Rows are points. A path goes straight from each point to the next, and from the last back to the first. The post is the endless flat space through its rows: a point in 2 columns, a line in 3, a plane in 4, and so on, so that a path can go around it. How many times does the path go around the post? Going back the other way cancels.
(in the rows, 128 means zero)

Post (1 x 2):
[[122 137]]
Path (9 x 2):
[[ 81 121]
 [ 92 163]
 [151 178]
 [163 146]
 [126 187]
 [ 88 147]
 [106 122]
 [127 118]
 [118 117]]
Times around: 0

Post (3 x 4):
[[ 92  93 127  72]
 [151 156 145 163]
 [128 122 107 169]]
Path (9 x 4):
[[128 175 134  95]
 [168 172 162 131]
 [175 115 126 155]
 [159 134 172 155]
 [132  97 135 107]
 [152 111 131 120]
 [152 107 175 148]
 [ 97 114 155 103]
 [ 98 119  92 168]]
Times around: 1

Post (7 x 8):
[[139 125 123 145  77 129  70 109]
 [133 148  85 121 159 100 140 168]
 [141 148 144 129 179  78 126 154]
 [ 99 150 140 149 201 117  96 181]
 [163 133 137 182  97 160 167  69]
 [140 116 114 151 114 144  86  64]
 [141 109 142 129 104 170 134  90]]
Path (7 x 8):
[[113 131 161 169 140 118 112 124]
 [109 148 162 128 128 117 101 119]
 [157 172 149 133 181 112 147 112]
 [157 164 152 110 102 132 127  98]
 [129 132 106 155  88 122 151  88]
 [123 115  86 173  95 137 127 114]
 [116  87  89 164 168 137 108 142]]
Times around: 0

Post (11 x 12):
[[134 144 124 161 123 134 186 127  73 112 127 103]
 [118 111 101 178 164 160 155 145 104 133 101  79]
 [ 96 168  91 173 130 124 143 123  81 137 123 138]
 [138 157 172 137 107 209  81 109 122 128 119 164]
 [116 153 102 134 152 162 154 135 122 127 153 129]
 [121 105  96 128 131  97 109 137 169  86 102 131]
 [124 136 194 158 133 170 130 150 112 129 124 172]
 [143 170 162 123  86 191 105 124 147 185 114 169]
 [105 104 102 150  88  97  83 156 206  94 153 124]
 [139 144 116 166 178 104 137  76  97 143 136  94]
 [114 142 122 133 154 109 123 148  75 126 132  95]]
Path (16 x 12):
[[103 120 124 131 168 129 132 132 120 104 107 126]
 [108 126  67 138 164 159 130 118 122 159 140  93]
 [132 120 115 122 108 117 128 135 123 114 176 118]
 [206 101 146 140 183 135 117 116 128 106 107  74]
 [133 157 120 174 108 168 144 144 134 139 167  99]
 [118 185 167 119 136 157 142 131 152 125 170 129]
 [ 88 131 173 182 110 174 128 124 109 130 110 143]
 [115 127 128 134 128 153 146 130 110 132 112 130]
 [116  94 115 160 140 136 122 130 145 117 171 128]
 [156 148 128 174  53 176 137 155 118  98 158 154]
 [124 135  96 212 116 134 164 149 150  85 137 105]
 [137 170 145 181 103 162 169 159 106 109 109 108]
 [135 153 142 186  81 173 109 170 118 125 108 129]
 [149 130 106 183 109 209 120 116 100 145 115 163]
 [121 113  80 138  81 126 120  92 134 137 108 138]
 [106 164 105 159  84 147 133  96 159 184 158 149]]
Times around: 1

Post (17 x 18):
[[168  98  72 153 121 132 148 152 101 167 115 128 145 121 121  69 125 145]
 [106 152 110  86 158 131 142 164 149  83 164 139 100 144 150 129 143  43]
 [152 132  93  79 150 103 152 192 135 164 140 147  91 145  77 176 224 119]
 [112 129 153 130 187 119 166 102 205 117 144 173 125  78 184 123  90 157]
 [164 179 129 130 126 129 136 102 128 137 150 152 165 176 124 187 151 104]
 [141 132 147 149  80  96 159 159 111 134  81 132 160 116 124 123 126 157]
 [170 159 127 170 150 181 125 151 100  93 131 136 163 130  94 157  99 144]
 [165 144  83 156 136 105 116 122  91 100 131 104 190 120 153 126  75 176]
 [140 139  98 146 178  95 138 154 139 123 170 138 121 121  88 116 121 101]
 [120 135 123 165 162 146 132 132 130  98 126 178 104 171 117  93 103 142]
 [128 133 153 129 207  76 189 119 135 117 111  80 129 111 163  98 134  91]
 [143 160  74 160 138 136 160 122 130  77  80 116 125 149 106 187  93 103]
 [128 121 157  99 133 108 172 167 119 155 105 125 103 123 129 141 102 139]
 [133 157 106  58 111 100 116  98 143 160 114 140 148 119 134  47 136 137]
 [169 129 199 113  94 128 145  74 112 116 136 160 131 130 146  88 140 173]
 [151 127 183 185 103 157 148 149 142 134 146 111 116 161 117 174 147 179]
 [154 144 147 179 121 125  90 138  97 144 110 136  82 121 141 124 132 146]]
Path (30 x 18):
[[185 145 121  86 147  88 112 159 129 107 123 112 133 101 133 152 143 141]
 [169 102 131 173 120 117 128 152 140 163 130 119 127 151 125 126  83 119]
 [142 123  77 137 135 173 133 178 126  96 122 138 162 110 118 129  80 103]
 [154 150 155 137 116  88 120 180 151 114 129  66 102 156  85 164 144 151]
 [195 133  99 124 145 112 190 149 137 170  83 126 112 155 125 139 155 125]
 [ 91 160 152  99 142 101 126 144 169 118 127 109 114 175 133 127 142 110]
 [117 119  80 145 151 124 114 103 128 138 110 108 107 159 134 174 105 102]
 [146 123 123 170 111 131  99 163  70 154 130 147 120 132 133 161 153 117]
 [132 156 124 164 178 102 100  97 159 122 163 158  89 153 147 165 111 101]
 [180 140 200 157 146 169 162 161 159 126 138 126 127 104 169 126 142  86]
 [173 173 137 135 116 103  93 143 113 131 107  86  64 130 139 137 145  77]
 [178 110 140 138 147 128 127 109 131 140 127 155 120 123 112 134 159 144]
 [131 133 133  99 107  58 134 139 131 156 106 161 148 115 106 105 117 152]
 [198 134 157 145 179 150 104  87 123 126 132 144 112 142 131  87 139 138]
 [131 128 143 141 152 162 112 124 134 136 131 113 180 120 165 155  88 162]
 [122 139 104  82 108 139 154 114  97 100 154 141 139 168 100 141  94 130]
 [117 138 155 151 166 128 143 164 134 165 122 157  72  96 156 126 136 117]
 [159 156 128 160 154 140 204 149 127 110  97 170 119 146 103 104 172  99]
 [198 152 104 162 176 135 132 129 168 134 170 110 125 123  94 101 104 165]
 [152 166  65 175 124 136 122  77 138  89 153 152 126 142 138 140  88 149]
 [170 136 125 142 117 151 176 152  79  70 125  51 174 132 159 200 183 143]
 [150  76 131 140 143 111 133  85 120 108 124 118  98 149 135 114 147 170]
 [142 150 119  71 192 109  77 160 169 146 122 145 110  80 127 139 117 133]
 [175 170  81  96 152 111 102 129 131 202 112 165 130 159 117 119 123 136]
 [125 179 145 156 186  98 152 135 121  75 105 147 147 128 158 121 113 161]
 [166 166 107  99 164 131 116 134 111 129 127 129  81 140 163 143 145 146]
 [155 161 100 169 148 104 112 148 116 162 111 146 135 186 129 108 133  83]
 [133 103 136 152 110 114 124  94 154 138 129 117 110 133 147 141 119 150]
 [110 144 101 112 132 101 121 115 128  79 107 111 142  99 136 109 106 152]
 [152 148 110 119 170 147  97  99 144 163 119 201 132 122 111 110 117 102]]
Times around: 0

Post (17 x 18):
[[119  95 164 206 188 120 139 139 161 131 143 155  90 143 173 137 124 139]
 [103 151 111  88 161 123 187 132 134 136 105 142 170 201 141 120 157  60]
 [129 131 107 156  86 128 148 162 123 109 142 102 116 121 156 114 112 122]
 [130 139  82 112 136 100 139 119 123 120 119 111 159  88 143 144 144 169]
 [103 127 142 145 173 113 138 112 173 122 147 124 171 118 167 117 147  93]
 [135 131 121 143 114  88 141 113 116 151 181 153  97 148 115 107 109 193]
 [130 129 140 164 127 128 119 148 160 116 134 113 136 170 160 102 143 160]
 [123 161 150 132 109  90  58 101 128 138 108 122 141 140 112 119 105 164]
 [139 140 158  96 161 153 108 136 129 109 120 133 101 179 119  93 162 109]
 [131 105 124 147 176 118 145 138  83 129 135  94 154 166 115 134 137 121]
 [128 191 158 100 182 104 156 114 102 204 127 108 130 155 119 114 118 144]
 [115 147 131 142 133 130 152 112  94 142 153 115 141 161 155 162 112 157]
 [200 172 103  92 116 170  63 215  94 111 113 101 206 132 114 123 113 129]
 [128  90 105 123 120  92 116 146 137 114 155 108 105 111 170 119  89 158]
 [134 142 148 153 178 139 101 131 159 124 138  64 126 166  94 161 132 119]
 [156 212 150 143 217 163 169  93 176 136  90 109 146 175 158  82  89 116]
 [131 155 135 122 155  84 153 157  90 109 142 112 141 139 128 134 113 155]]
Path (30 x 18):
[[105 176 122 152 158 139 129 122 145 157 132  94 155 124 204 147 157 136]
 [127 152 121 119 193 135 132 105 140 120 187 144 140 208 121 145 119 188]
 [ 89 156 135 170 149 118 206  97 124 127 120  85 145 159 129 155 120 182]
 [137  87 173 148 132 147 123 164 112 150 147 117  93 158 151 127  96 116]
 [115 155 154 161 151  97 159 123 125 101 120 100 135 142 147 183 128 117]
 [126 161 156 168 161  97 145 105 149 108  91 155 162 148 119 122 146 146]
 [111 168 167  96 164 145 118 130 154 160 115 118 139 150 132 111  96 130]
 [113 129  70  90 123 137 102 117 144 143 134 101 149 129 161 124 133 154]
 [128 133 139 155 126 110  57 121 137 142 151 142  97 102 196 117 106 157]
 [142 160  91 131 121 138  84 149 127  89 143  89 158 121 133 132 123 134]
 [135 171 108 108 145 149 141 120 110 150 121 116  76 157 116 132 145 231]
 [ 91 142 135 119 113 111 152 138 106 108  89 113 112 169 100 144 142 107]
 [132 112  88 165 155 137 130 175 132 154 121  54 143 102 143 158  93 138]
 [150 197 124 108 135 165 136 139 179  73 126 105  71 155 112 101 151 119]
 [147 121 124 128 145  74  75 123  76  93 155 165 175 147 111 131 129 170]
 [ 71 129 146  86 138  83  65 128 103 138 103 155 135 162 135 141 141 124]
 [129 158 141 136 125 140 112 149 121 149  86 103 172 140 132  69 131 186]
 [153  76 144 155 150 155 147 155 110 115 191  86 170 135 128 148 107 101]
 [155 169 146 100 198 135 151 129 147 159 161  74 130 137 127 161 137 143]
 [113 153 172 115 147  96  93  78 182 163 140 161 100 143 139  81 193 142]
 [157 139  90 149 125  90  74 130  99 101 104  56 154 171 129 104  83 177]
 [132 134 141 130 119 133  68  80 117 110 142 127 109 120 159 177 114 130]
 [143 126  82  98 148  98 128 135 146 108 103 114 113 158 156 109 174 188]
 [ 89 108 130 135 188 127 116 103 106  74 120 151 118 129 161 136 113 139]
 [125 139 121 111 149 134 152 111 128 135 144 101 107 137 113 120  99 143]
 [126 116 138 122 132  81 151 134 137 110 123 129 110 150 110 122 146 145]
 [203 166 134 104 177 146 132 138 162 172 108 116 117 152 141  91 120 128]
 [131 161 154  81 116 129 128 171 149 128 163  95  73 202 121  76 190 146]
 [152 126 139 120 149 142  76 165 147 135 160 178 135 147 161  88 153 103]
 [137 113 142 192 151 120 138 162 123 115 120 136 107 158 159 134 131 138]]
Times around: 2

Post (17 x 18):
[[104 153 122 136 113 134  80  80 169 120  95 133 101 126 129 103  93  98]
 [151 138 145 111 126 167  65 135 108 129 136 105 106 143 137 129  79 136]
 [141 133 140 145 130 123 152 102 180 170 144 157 141  93 179 125 207 143]
 [ 99 126 156 131  89  86 156 157  59 148 105 164 155 160  52 146 156 165]
 [115 130 165 192  72 103 100 122 101 150  96 160 172 178  54 169 111 120]
 [125 106 144 136 114 137  83  81 110  82 150 104  92 121 115 146  96 101]
 [132 161 143 129 127 130 171 117 148 177  93 123 106 122 142 145 177 109]
 [153 141 134 127  84 129 211 163 146 164  94 137 151 113 174 127 177 105]
 [128 112 110 129 142 121 102 115 177 104 115 118 102 140  93 117 101 108]
 [122 159 135 162  98 129 188 138 129 174 112 106 144 133 147 120 179 136]
 [109 139 132 137 116 185 125  86 209 140 117 131 112  76 128 124 136 113]
 [133 119 106 151 130 131  78 101 109 138 114 109 129 110  97 145  80 109]
 [114 152 125 139 140 138  92  98 151  88  93 121 132 101 114 127 144  98]
 [126 165 142 117 145 126 171 123 180 150 152 127 151 101 157 133 132 106]
 [110 165 131 170  98  93 175 173 120 167 123 153 133 132 153 151 171 138]
 [109 134 125 114  97 134 165 145  94 168 133 132 160 175 152 174 169 126]
 [153 152 104 124 119 114 100  67 152  89 105 125 116 127 106 165  86 139]]
Path (22 x 18):
[[113 126  76  92 167 102 139 159 116 144 168 114 136 110 125 158 120 153]
 [121 155 100 127 106 120 192 118  96 122  99  95 106  85  95 132 207 129]
 [102  95  90 178 109 122  94  90 164 144 145 163 145  92 133 117 121 100]
 [143 161 110 133 123 123 137  92 148 118  96 157 100 146 128 124 104  93]
 [101 159  88 143  90  90 174 109 187 154  89 157 132 156 103 148 140 127]
 [113 130 100 143  85 108 126 143 160 138 100 116 122 118 126 141 140  87]
 [ 90 140 143 133 134 140 147 157 119 112 154 102 171 107 157 162 133 110]
 [112 130 183 158 115 105 186 106 121 101 156 161 159 116 122 170 197 132]
 [165 102 121 172  95 170 133  83 116 102 107 125 126  97 131 108 176 123]
 [156 138 141 175 132  92 152 109 169 165 116 158 111 151 103 138 182 119]
 [164 112 128 111 142 183 144 150 131 144 132 119 153 122  94 146 121 140]
 [141 150  95 117 107 125 170  70 150 133  77 134 144 141 151 176 128 140]
 [109 147 137  80 155  90  63 161  92 158  85 119 145 146  96 134 124 133]
 [108 174 117 110  80 176 126 150 146 174 144 122 148 147 159 142  92 126]
 [138 139 123 169 103  89 142 103  94 133  57 139 102 112  87 115 180  89]
 [137 154 132 159 151 105 168 128  71 131 109 145 158 143 113 184 157  96]
 [ 98 121 152 161 133 121 105 103 109 127 144 122 122 132 138 163 157 109]
 [124 155 163 183 119 109  85 118 182 128 135 131 131 134 130 151 155 139]
 [121 134 160 136  85 171  97  67 152 137 105 138 171 113  71 188 208 123]
 [144 159 120 112 116 172 123 124 190 129 101 101 120 144 124 118  57  72]
 [142 136 117 115 143 120 177 140  75  84 138  76 144 116 113 153 127 113]
 [185 167 114 173 118 114  90 112 176 100  72 117 117 132 135 149  92 152]]
Times around: 2

Post (17 x 18):
[[126 148 150 200  77 116 159 157 151 132 124 113 170 142 111 121 128 152]
 [142  83 115 119 122  84 121 144 148 159 129 165 168 126 117 137 139 134]
 [118 125 148 180 122 127 126 166 109 142  92 100 145 128 113  93 129 137]
 [144 110 122 140 138  89 156 118 142 142 101 148 181 110 126 152  99 126]
 [109 151 114 106 143 133 106  82 125  81 117 122 122 142 110 123 147 129]
 [142 127 144 121 138  92 130 132 125 178 143 144 163 156  83 136 103 115]
 [118 112 135 143 106 128 148 130 127 121 125  84 112 115 103 138 139 178]
 [128 114 107  86 142 166 109  89 146 109 128 112  51 123 119 160 141  88]
 [148 136 108 112 162 103 114 152 138 151 113 148 185 116  98 164 130 122]
 [103 130 169 172 108 140 144 179 120 106 125 121 165 102  93  98 126 142]
 [111 108 108 102 139 148 133 111 101 101 119 112  83 155  94 169 161 111]
 [123 114  96 100 176 139  93  82 145  96 144 134  59 153 122 185 125 115]
 [ 96 138 109 103 164 154 137  93 122 125 140 142  68 157 145 140 160 133]
 [ 98 127  90  53 163 150 107  95 111  89 150  80  67 162 139 180 127  88]
 [139 144 108 171 103 132 171 172 119 118 116 136 146  93  99  86 110 142]
 [135 116 100  54 174 145 141 103 157  87 130 129  70 165 125 167 135 118]
 [159 136 141 193 118 149 123 141 105 117 128 107 172 130 126 121 113 144]]
Path (24 x 18):
[[126 146 113 126 135 163 105 106 122  85 150 121 130 173 100 173 131 114]
 [ 74 138 146  99 112  70 156 125 103 137 135 115 191 184  87 100 161 151]
 [159 125 117 106 178 152 153 163  80 111 132 100  86 126 105 158 107  69]
 [ 92 122  99  74 152  97  85  92 128 114 136 143 111 129 135 121 157 157]
 [145 100 102  91  89 136 165 116 176 112 134 126 127 112 122 153 161 167]
 [129 106 135 154 125 130 162 154 115 145 160 129 126 122  99 132 122 165]
 [121 174  80  88 175 122 127 113 110 122 158 179 124  98 134  96 163 128]
 [141 113 111 127 149 165 103 142 129  82  80 131  95 101 161  97 135 138]
 [ 82 131 115 134 105 128 180 101 137 127 124 134  87 154  72 168 129 178]
 [152 150  68 107 184 169 171 101 152 101 133 111 111 148 162 165  71  69]
 [ 56 101 177 139 134 165 132 134  84 140 177 112 100 127 108 127 167  92]
 [105 103 150 165 145 106 132 129 160 141 138 189  90 155 141  87 162 183]
 [164 130 114 121 129 159  74 119  89  95 113 102 123 111  93 183  82  29]
 [129 178  80  92 146 156 132 101 105 105 147  45 144 155 143 221 105 132]
 [123 133 127 135 139 147  74 156 146  88 144  73 117 112  65 178 106 110]
 [124 137 142 127 151 103 174  90 167  99 112 120 165 118 129 150 141 162]
 [ 76 112 139 144  92 117  96 121  90 113  91  68 134  99 110 136 146  95]
 [ 91 142  52  50 144 125 146  95 119  61 117 158 113 129 119 145 135 124]
 [158  78 110 110 102 154 150 116 165 124 164 103  83 149 107 184 133 182]
 [126 114 112 148 147 112 165 110 137 104 128 139 129 141  86 147  99 104]
 [126 204 117 113 145 107 103 109  92 159 153 144 128 122  61 104 122 125]
 [124 144 123  84 131 134 120 164 135 150 199 176  92 172 109 105  99 134]
 [115 142 146 128 123 144 130 146 145 122 150 124 104 162 113 142 140 177]
 [143 106 138 141 144 132 126 137 140 135  96 123 165  90 125 125 120 152]]
Times around: 5
